Each row is a point. Each copy is the shape, with its points in the same order, turned, moved and blurred by noise. Say if it was mirrored as well.
In the rows, 128 means zero.

Shape:
[[114  95  82]
 [115 209 138]
 [136 169 143]
 [101 103 186]
 [171 111 173]
 [135 127 154]
 [119 110 104]]
Copy 1 (7 x 3):
[[113  70 114]
 [192 165  86]
 [156 160 113]
 [ 75 164  82]
 [ 97 171 151]
 [114 151 117]
 [120  97 110]]
Copy 1 is: only turned
Copy 2, 7 rows:
[[182 161 132]
 [ 94 115  63]
 [104 114 111]
 [164  59 140]
 [112  97 177]
 [133  98 138]
 [171 143 136]]
Copy 2 is: only turned
Copy 3 (7 x 3):
[[113  72 158]
 [132 108  41]
 [124 127  79]
 [ 46 137 110]
 [105 176 130]
 [ 98 140 110]
 [108  90 138]]
Copy 3 is: only turned

Shape (9 x 4):
[[ 85 194  95 126]
 [151 110 173 142]
 [ 88 132 124  93]
 [132 137 142  97]
 [117  46 172 125]
 [ 91 158 136  83]
 [179 108 105 122]
 [147  58 173 147]
 [115 178 117 113]]
Copy 1, 9 rows:
[[161 209 141 118]
 [ 79 102 147 103]
 [150 149 109 149]
 [123 128 147 142]
 [ 85  68  79 128]
 [134 166 128 165]
 [148  84 159  98]
 [ 77  68 106  98]
 [148 175 156 128]]
Copy 1 is: mirrored
Copy 2:
[[ 83 137  82  66]
 [161 126 164 130]
 [ 76 108 139  99]
 [114  98 130 124]
 [118 120 223 148]
 [ 89  85 123  86]
 [125 132 120 181]
 [152 136 205 157]
 [106 116  93  95]]
Copy 2 is: only turned
Copy 3 (9 x 4):
[[ 53 151  75 159]
 [143  93 159 123]
 [ 97 162 111 107]
 [110 118 110 106]
 [163 146 191  93]
 [ 72 145  95  95]
 [179 117  89 143]
 [175 119 191 118]
 [ 77 126  79 136]]
Copy 3 is: mirrored

Shape:
[[151 119 165 108]
 [ 92 156 103 188]
 [156 108  95  89]
 [138 126 112 174]
 [114 194 111 100]
 [ 72 192 174 103]
 [156 102 109  88]
 [143  92 111  95]
 [106 161 178  95]
 [ 95 122 160 158]]
Copy 1 (10 x 4):
[[159 126 150 138]
 [ 74  55 139  87]
 [110 168 113 143]
 [ 97 109 151  83]
 [ 87  78 126 181]
 [143  24 122 176]
 [132 162 114 143]
 [130 158 104 125]
 [159  69 131 163]
 [148  73 133  92]]
Copy 1 is: mirrored
Copy 2:
[[164 137 128 152]
 [ 92  84 150  75]
 [129  91  92 184]
 [136  73 129 100]
 [ 81 114 173 167]
 [ 83 182 183 135]
 [139 103  91 180]
 [135 106  80 166]
 [120 171 159 148]
 [127 138 129  87]]
Copy 2 is: only turned
Copy 3 (10 x 4):
[[ 94 140 170 142]
 [174 103 110  78]
 [ 93 132 105 171]
 [124  88 121 100]
 [185 143 133 166]
 [191 186 180 123]
 [ 86 137 114 167]
 [ 81 145 109 153]
 [146 175 181 137]
 [127 142 152  77]]
Copy 3 is: mirrored

Shape (9 x 6):
[[145 155 155  87  78 143]
 [174 125 154 129 165 126]
 [171 175  81 105  87 134]
 [201 139 105 167 127 117]
 [135  93  78 124 148 162]
 [100 170 143 166 122 163]
 [ 87 151 152  61 149 195]
 [ 98 138 100 156 143 193]
 [117 102  82 112 170 131]]
Copy 1, 9 rows:
[[135 145 165 156 166 102]
 [130 114 151  85  95  92]
 [ 62 174 140 135 159  96]
 [ 94 178 132  92  85  75]
 [ 78 106 102 144  86 124]
 [149 142  79 109 155 132]
 [127  49 123 143 186 137]
 [108 110  53 130 131 131]
 [ 73 101 122 124  87 159]]
Copy 1 is: mirrored
Copy 2:
[[153 137 119 126  89 160]
 [159 102 156 109 139  87]
 [145 130  72 154  73  98]
 [127  68 118 146 111  69]
 [118 119  77  69 142  77]
 [ 75 158 154 121 107 110]
 [152 212 132  57 112 130]
 [ 73 157 113  73 117  80]
 [134 138  82  85 172  75]]
Copy 2 is: mirrored

Shape, 11 rows:
[[ 83 120 160 141 167 137]
 [163  93 106 101 169 161]
 [193 159 209 140  52 133]
 [137 123  98 131 180 152]
 [100 151 178 123 191 109]
 [127 143 135 132  63 138]
 [ 87 137 114 133 153  69]
 [168 194 130 126  89 159]
 [128 118 137 113  75 133]
 [137 147 158 139  62 116]
 [136  74 104 167 148 146]]
Copy 1 (11 x 6):
[[163 155 140 170 138  65]
 [ 99 168 189 112 126 108]
 [203 122  98  85  46 159]
 [114 171 160 126 170 102]
 [191 163 156 191 144 107]
 [144  83  94 109 106 118]
 [124 145 107 197 160 123]
 [177  93 128  77 136 152]
 [128  97 113 124  90 115]
 [165 104  89 121  91 130]
 [ 96 183 116 112 136  71]]
Copy 1 is: only turned
Copy 2 (11 x 6):
[[184 117 144 169  71 138]
 [131  96 186 106 122 172]
 [ 48 137 133 175  96  48]
 [140 137 171 132 120 191]
 [167 146 162 153  43 139]
 [105 125  92 139 122 104]
 [195 175 116  92  81 141]
 [ 57 149 106 145 105 140]
 [112 100 117 124 122 103]
 [101 134  95 145 109  82]
 [163 125 165 139 165 136]]
Copy 2 is: mirrored
Copy 3, 11 rows:
[[130 183 149 164 136 145]
 [ 62 114 166 122 168 124]
 [162  36  76 183 121 160]
 [ 60 146 158 135 130 118]
 [142 165 176 149 105 181]
 [138  94  99 167 125  82]
 [147 176 135  99  94 118]
 [ 98  70 116 177  81 110]
 [143  96 118 154 145  89]
 [161  94  90 159 120 112]
 [ 82 155 115 126 180 119]]
Copy 3 is: only turned

Shape:
[[187  98 178 142 135  74 160  67]
 [170 107 137 184 136  94 155  99]
 [140 194  96 179 147 156 141 140]
 [160 151  82 191 110 131 194 119]
 [105 158  93 136 130 113  98 153]
 [166 136  88 107 122  99 145 109]
 [124 162  72 177 107 145 129 170]
 [187 110 147 109 159 120 144 120]
 [112 139 132 102 142  77 153 126]
 [140 125  94 117 174  84 107 116]
 [139 101 138 128 197  72 167 126]
 [134 217  54 162 113 125 170  97]
 [ 84 109 105  68 166 117 105 102]
 [152 102 137 148 174 103 177  95]]
Copy 1, 14 rows:
[[ 62  71 113 123 156  54 141 122]
 [ 95  68 163 130 142  86 127  99]
 [160 121 162 168 112 103  50  85]
 [117  93 176 177  96 106 105  51]
 [145 148 137 134 153 158  74 105]
 [ 88 139 125 116 115 112 106  82]
 [184 124 164 158 104 147  83  75]
 [117 124 117 104 121  67 118 137]
 [ 80 146 130 154 145 136 117 132]
 [ 95 153 149  93 161 126  87 108]
 [ 66 124 175 111 149  97 126 161]
 [108 135 159 201 115 124  49  41]
 [116 215 124 126 186 122 122 122]
 [ 78 114 173 134 144  77 137 116]]
Copy 1 is: mirrored
Copy 2 (14 x 8):
[[166  96  77 121 118  81  86  55]
 [148  98 122 118  96 119 123  52]
 [117 164 163 182  74 148 166  80]
 [103 145 131 119  54 126 170  60]
 [117 167 187 146 133 150 125 119]
 [ 95 150 121 127 140  94 135  89]
 [108 165 174 130  95 178 175 106]
 [163 119 105 149 146  84 146  93]
 [145 163 159 122 123  78  98 115]
 [115 124 175 149 160  92 115  92]
 [171 109 168 125 124  50 122  85]
 [ 54 192 149 159  64 125 144  71]
 [109 122 169 152 155  83  92 174]
 [153  93 131 133  94  67 126  82]]
Copy 2 is: mirrored

Shape:
[[118 180  86 105  94 129 127 127]
 [ 95 104 119  60 162 147  95 133]
 [139 203 157 117 118 142 138 124]
 [134 181 120 151  90 127  92 145]
 [179 140  83 163  92 165 175 135]
 [ 99 125 156 141 187  90 181 135]
 [113 115 130 141 163  71 126 127]
 [106  77  87 129  86 198 149  96]
 [ 96  96  93  75 153 152  50 119]
 [125 169 101 156 145 172 176  97]
 [ 77 116 133 131 170 105 118 181]]
Copy 1 (11 x 8):
[[117 191  78 136 150 128 113 124]
 [142 185 125 106  63 143 148  79]
 [127 147 112 134 162  68 110 107]
 [130 168 121 172 157 114 124 154]
 [ 95  95  77 134 180 164 130 136]
 [162 142 153  30 152 114 159 122]
 [185 159 142  75 127 136 146 154]
 [ 49 126  85 103  83 175 138 139]
 [147 193 111 138  35 153 161 107]
 [ 98 121  67  93 158 103 167 128]
 [153 189 178  89 130 143 177 118]]
Copy 1 is: mirrored
Copy 2 (11 x 8):
[[ 80 109 116 178 168 116 107 105]
 [126 143 142 116 128 172  60 138]
 [139  62 127 157 169 122 146 107]
 [ 99 115 133 165 191  99 151 148]
 [ 71  93 142 185 104  44 132 100]
 [158 137  75  98 103 110 149  93]
 [115 171 103 104 123 135 156 121]
 [112 152 162 212  89  89  69  91]
 [ 98 155 149 143 127 182  58 177]
 [126  95  91 196  93 100 137 109]
 [144 174  92  87 142 100  98 145]]
Copy 2 is: only turned
Copy 3 (11 x 8):
[[111 126  98 143 176 165 162 120]
 [138  91  72  91 116  94 157 160]
 [125  93 141 122 168 178 103 115]
 [ 75  99 129 171 150 162 137 119]
 [113 171  86 169 124 174  95  69]
 [139 146 176  77 119  87 130  89]
 [112 129 160 108  97 104 172 106]
 [179 147  49 189 118 107 126 106]
 [124  66  52 119 101  93 184 156]
 [149 122 103 133 157 140 109  41]
 [ 87 122 138  99 126  59 144 132]]
Copy 3 is: only turned
